Each row of a before or after table is a point. One or more steps were done to the points. Then noise was added and the rows were shuffled. The steps act on columns, c1 being the first. What was done? A step turns or swaps two columns, mirrors them in a line or flattens them onto one, adds a multiple of one to another, or multiplies or shifts one. Angles are multiples of 10 degrees, from the lower column toward the higher: turns from -170 to 170, lines from 10 to 170 but not 90. Use the fewest steps. Two steps may share a column if one is a turn and the other turns, adds or multiplies; they go together, in the order done. Otherwise the lowest column goes first.
In the rows, zero is written as 128.

Before (9 x 3):
[[129  78 142]
 [ 74 101 164]
 [134 133 138]
 [142  99  83]
 [153 110 113]
 [ 94 121 132]
 [138 144  63]
 [164 198 154]
 [138 138  69]]
After:
[[138 105 110]
 [137 103 110]
 [154 111 117]
 [137 139 136]
 [ 92 128 124]
 [164 183 172]
 [142  87  96]
 [ 76 130 130]
 [126 106 109]]
Steps: flatten c2 and c3 onto the line at 40 degrees

Before, 12 rows:
[[103 133 100  84 103 146 167 125]
 [112 111 110 154 163  76 146  77]
 [ 97 116 130 135 159  84 125 101]
 [137  82 100 140 102 155 141 156]
 [157 127  96  96  72 122 163 135]
 [116 123 155 151 133  97  98  81]
 [172 138 100  98 118 139 169 153]
 [166  81 109  92 113 182 144 145]
 [115 113 157 141 163  97 145  60]
 [162  77  76  83 109 148 113 127]
 [110 153 111 167 152 114 133  53]
 [108 156 123 138 171  99 117 101]]
After (12 x 8):
[[137  82 148 140 160 147 141 156]
 [170 139 133  98 158 135 169 154]
 [117 123 129 152 100 106  98  80]
 [ 97 116  99 135 120  98 125 102]
 [156 126 178  95 170 122 164 135]
 [117 112  98 140  94 107 145  60]
 [161  77 138  83 183 143 113 128]
 [107 157  84 138 126 107 116 100]
 [166  80 139  93 150 166 143 145]
 [102 132 147  85 161 140 167 125]
 [110 153 102 168 140 117 133  51]
 [111 111  90 154 141  92 146  76]]
Steps: mirror c3 and c5 in the line at 140 degrees; multiply c6 by 0.7

Before (9 x 14):
[[ 97 133 149 133 117  86  93 110 116 148 114 112 137 205]
 [173 162 148 116 114 104 158 132 157 108 226 146 106 117]
 [144 107 156 119  95 122 102 110  60 113 115 148 134 130]
 [177  93 139  92  95 120 151 117 133 123 137 110 121  92]
 [132 142 154 142 110 128 153 150 153 111 134 121 111 115]
 [107 114 119  99 122  92 133 121 131 140 128 125 198  86]
 [171 137 110 131  90 145  92 158 156 134 206 112 126 194]
 [129  50 150  98 114  94 167 162 120 218 116 125 134 115]
 [173 146 150 124 159 115 117 136 159 109 120 133 162 168]]
After (9 x 14):
[[ 70 146 123 125 160 116 129 140 160 109 105 134 161 114]
 [114 107 122 119  96 122  99 135  59 113  97 149 134 134]
 [130 143 138 143 110 128 159 123 151 110 102 119 111 140]
 [105  91 139  92  94 121 132 103 133 124 119 111 123 181]
 [114 133 118 132 117  85  91 143 116 148 105 112 139  46]
 [132  51 118  98 116  93 177 122 120 218 104 122 134 139]
 [ 96 164 230 116 113 104 149 105 158 106 126 145 106 161]
 [ 56 138 204 132  90 144 126 176 155 133 158 112 126  91]
 [167 114 126  99 123  92 127 118 132 140 136 127 197 152]]
Steps: turn c1 and c14 by 150 degrees; turn c3 and c11 by -80 degrees; turn c7 and c8 by -50 degrees

Before (9 x 24):
[[167 144 122 132 164 107 101 172 102 110 149 120 106 138 104 135 108 119
  162 153 176 121 163 141]
 [142 114  85 130 157 156 164 136 100 149 119 119 138 134 118 112 158 148
  115  91 120 141 115 139]
 [152  96 147 170 133 154 120 163 143 148 137 124 146 130 135 120 162 118
  141 123 147 133 112 110]
 [122 157 132 140 145 123 141 160 114  95 132 147 122 158 157 117 148 113
  138 132 131 160 118 147]
 [166 121  94 108 128 149 112 135 141 120 139 159 152 110 147 139 118 116
  102  94 107 128 110 138]
 [153 146 139 152  99 156 162 130 149 135  96 143 152 134 168 110 123 154
  141  94 137 133 162 113]
 [155 129 142 113  97 108 108 119 148 134 137 126 117 144 107 118 156 148
  139 125 160 111 119 128]
 [132 120 120 109  99 168 145 174 146 120 117  96 106  96 105 170 173  95
  146 138 160 125 137 157]
 [131 138 132 116 156 115 103 137 149 115 125 132 133 107 155 163 110 147
  149 132 109 130 108 110]]
After (9 x 24):
[[143 113  84 130 157 156 168 137  99 147 118 119 109 131  98 112 156 147
  116  91 119 115 114 138]
 [130 136 133 114 159 118 104 136 150 113 125 132 145 106 209 162 121 147
  150 132 110 126 109 110]
 [124 143 121 130 162 108 101 173 103 110 152 117 129 139  56 135  97 117
  161 153 174  91 161 142]
 [113 129 141 113  99 107 109 117 149 134 137 125 100 143  67 120 138 146
  139 122 160 100 118 128]
 [129 121  90 108 128 149 112 138 138 122 141 159 151 110 185 140 140 117
  104  97 105  91 112 137]
 [123 120 118 109  98 171 143 173 145 118 116  95  80  94  61 169 143  93
  151 138 158 123 136 157]
 [158 159 131 141 144 123 137 160 111  96 130 148 110 157 216 118 140 112
  140 133 130 133 121 147]
 [134  96 148 172 131 154 120 165 142 146 137 123 112 131 149 122 165 118
  142 124 147 103 110 109]
 [135 144 138 152 100 157 162 132 148 134  95 145 150 138 248 109 141 155
  141  93 137 102 163 111]]
Steps: turn c1 and c22 by -90 degrees; turn c13 and c17 by 50 degrees; multiply c15 by 3
